Each row is a point. A path goes straight from each point to the next, and from the last back to the first. The post is the endless flat space through its rows: a point in 2 columns, a line in 3, a plane in 4, and so on, so that a path can go around it. Count how often the path circles the post. Going back the other way cancels.

Post:
[[-0.9  0.9]]
Path:
[[-9.0  1.0]
 [-4.1  3.4]
 [-1.1  8.0]
 [ 4.0  0.9]
 [ 1.6 -3.5]
 [-3.3 -2.3]
 [-6.8  1.2]
 [-2.8  2.7]
 [-8.3  0.1]
 [-3.7  7.0]
 [ 0.3  4.3]
 [ 6.8 -1.4]
 [ 4.8 -2.6]
 [ 0.9 -2.5]
 [-3.4 -1.1]
 [-5.9  3.9]
 [ 0.0  4.3]
 [ 5.1  2.2]
 [ 1.4 -1.1]
 [-2.5 -3.2]
 [-7.5 -0.3]]
Times around: 3

Post, 7 rows:
[[-2.6  0.0  0.0 -4.6  0.5 -2.0  1.9  0.9]
 [ 0.0 -5.2  4.0  7.5  1.1  2.8 -1.9  2.9]
 [-2.4 -6.2  0.6  4.5 -4.0 -7.4 -1.2  2.8]
 [-1.7 -1.9 -3.1  4.7  7.2  1.4 -3.2 -6.4]
 [-2.1 -3.3  0.8 -0.4  4.8 -3.8 -0.2 -2.4]
 [ 1.4 -3.6  0.9 -1.1 -0.7 -2.6 -0.1 -1.6]
 [ 1.1  0.9  3.6  5.0 -1.0  2.4  6.0  2.0]]
Path (30 x 8):
[[ -5.1  -8.4  -6.4   2.4   3.1   1.6  -4.3  -0.8]
 [ -1.9  -6.2  -4.1   0.7   8.8   0.0  -5.4  -1.7]
 [  5.8   0.3  -2.3  -0.3   0.8   0.6  -6.3  -5.9]
 [  0.5  -2.7   7.2   4.1   2.6  -5.1  -4.6  -2.9]
 [  2.7   0.7  -3.3   0.9  -2.9   2.1  -5.2   3.7]
 [ -0.2  -4.8   5.7   6.7  -3.0  -6.0  -4.1   6.2]
 [ -2.3  -1.0   4.2   0.6   0.0  -1.4  -2.7  -4.4]
 [ -4.0  -1.9  -0.1   0.1   3.8   0.8   0.2  -2.5]
 [ -0.7  -3.9  -0.9   3.8   4.3   3.3   3.6  -5.7]
 [ -0.4  -0.1  -2.6   5.7   0.1   6.9   2.1  -2.0]
 [  2.5  -8.2   1.3   1.6   5.7  -5.7   7.3  -2.3]
 [  1.9  -4.2  -0.3   7.8   4.3  -5.6   0.9  -4.8]
 [ -0.2  -8.7   3.9   4.3  12.9  -5.5  -6.6  -7.4]
 [ -8.2   5.1   0.3   1.9  -3.6  -1.6   3.5   0.1]
 [  2.7   2.9   3.9   1.0  -0.4  10.9   3.9  -5.4]
 [ -2.3  -0.9   5.6   7.1   4.0   9.3  -4.1  -4.4]
 [  2.9  -5.0   2.8   0.3  -0.8  -0.1   1.4  -2.5]
 [ -5.0   1.8  -1.5   0.1   1.2   1.3   6.9   4.4]
 [  6.0  -5.9  -0.2   6.4   1.2   0.1  -0.8  -1.5]
 [ -4.1   2.4  -2.2   3.4   4.0  -6.5  -1.3   2.4]
 [ -1.9  -3.3   0.3  -1.6   7.3  -1.2  -7.4   0.9]
 [ -9.8  -1.6  -1.3  -4.5  -0.1  -7.9  -3.0   6.0]
 [  0.5   2.8   1.3  -3.6   2.7   4.4  -4.4  -2.6]
 [  2.2  -4.5  -2.5   0.5  -1.0  -4.4  -5.3 -10.6]
 [ -2.2  -8.6   5.7   3.9  -1.9  -7.0   3.2   2.7]
 [ -1.3  -1.6  -3.1   1.7   7.1   1.5   1.2  -2.1]
 [ -2.6  -2.0  -0.6  -4.0   6.2  -4.1  -1.2   4.2]
 [  1.8   2.0   3.4  -7.2   4.2  -4.7   0.0  -2.5]
 [  0.9   0.3   3.0   2.3  -2.1   1.9  -2.2  -4.7]
 [ -2.1  -4.6  -3.6   3.5   1.3   2.3  -5.8  -7.3]]
Times around: 4
